Each wall is flat, endless, passes through zero and stands at right angles to its row. A trip goes straight from one point to another. List the walls that it crosses, first one first.

Walls:
(1): -0.052, -0.033, 0.010
(2): -0.009, -0.019, 0.027
(3): 0.037, -0.026, 0.003
(4): 0.048, -0.029, -0.007
Trips:
-0.062, 0.007, 0.006 to -0.029, -0.037, 0.014 => none
-0.004, -0.007, 0.042 to 0.031, 0.000, -0.008 => 4, 1, 2
0.005, -0.013, 0.014 to 0.030, -0.032, 0.022 => 1
-0.046, 0.005, -0.006 to 0.051, -0.030, -0.038 => 2, 4, 3, 1
-0.020, 0.012, -0.014 to 0.015, -0.006, 0.003 => 1, 4, 3, 2
0.006, -0.033, 0.009 to 0.045, 0.010, 0.002 => 1, 2

Walls:
(1): -0.083, 0.023, 0.023, 0.010, -0.022, -0.032, 0.059, 0.024, -0.025, 0.007, 0.004, 0.023, -0.020, -0.028
(2): 0.004, -0.001, 0.021, -0.026, -0.004, 0.024, -0.052, -0.020, 0.031, 0.036, -0.037, -0.033, -0.002, -0.001
(3): 0.007, 0.022, 0.041, 0.036, -0.003, 0.051, -0.045, -0.002, 0.002, 0.001, -0.022, -0.009, -0.026, -0.049
(4): -0.049, 0.051, 0.007, 0.006, 0.020, -0.017, -0.016, 0.002, 0.041, 0.028, -0.006, -0.001, 0.069, -0.007
(5): -0.020, 0.053, 0.003, -0.011, -0.009, -0.036, -0.006, 0.013, 0.057, -0.025, 0.030, 0.025, -0.031, 0.007
(6): -0.030, 0.014, -0.027, 0.029, -0.027, 0.009, -0.012, 0.012, -0.032, 0.041, -0.012, 0.054, 0.016, 0.000
Trips:
0.008, 0.035, 0.020, -0.014, 0.004, -0.019, 0.032, -0.025, 0.021, 0.050, 0.026, 0.041, 0.038, 0.026 to -0.007, 0.015, -0.002, 0.052, -0.038, 0.003, 0.007, 0.002, 0.013, 0.033, -0.004, -0.045, -0.007, 0.001 => 2, 3, 5
0.026, -0.030, -0.029, 0.024, 0.016, 0.081, 0.005, 0.016, -0.021, 0.052, 0.007, -0.033, 0.001, -0.023 to -0.017, -0.074, -0.041, -0.015, 0.003, -0.010, -0.003, -0.015, 0.008, -0.036, -0.014, 0.028, 0.041, -0.001 => 3, 2
0.015, 0.042, 0.002, 0.010, -0.036, -0.013, 0.029, 0.018, -0.008, 0.026, -0.006, 0.004, -0.005, -0.037 to -0.007, -0.010, 0.010, -0.053, -0.052, -0.042, -0.040, 0.014, 0.034, -0.020, -0.013, 0.042, -0.021, -0.034 => 2, 4
0.036, -0.010, -0.004, -0.003, 0.034, 0.007, -0.006, -0.032, 0.009, -0.038, 0.007, 0.020, 0.035, 0.011 to -0.057, 0.039, -0.012, 0.013, 0.008, -0.046, 0.005, 0.019, -0.029, -0.036, -0.009, 0.017, 0.000, -0.020 => 4, 5, 1, 6
0.013, -0.017, -0.006, 0.046, 0.032, -0.020, -0.023, 0.037, -0.015, 0.038, -0.009, -0.032, -0.024, 0.021 to -0.018, -0.092, 0.005, 0.001, -0.039, -0.007, 0.024, -0.007, -0.020, 0.009, -0.015, -0.055, -0.016, -0.009 => 6, 3, 1
-0.034, 0.015, -0.035, 0.031, -0.013, -0.024, -0.011, 0.023, -0.022, 0.003, 0.001, 0.063, -0.011, -0.001 to 0.001, 0.037, -0.001, -0.025, 0.035, -0.022, 0.021, 0.037, 0.008, -0.037, 0.012, -0.025, 0.013, 0.018 => 6
0.006, -0.054, 0.024, 0.002, -0.020, -0.025, 0.012, -0.011, 0.025, 0.005, -0.021, -0.017, 0.000, -0.005 to -0.022, 0.027, -0.008, -0.105, -0.013, 0.003, -0.025, -0.006, 0.001, 0.020, 0.011, -0.021, -0.015, 0.041 => 5, 4
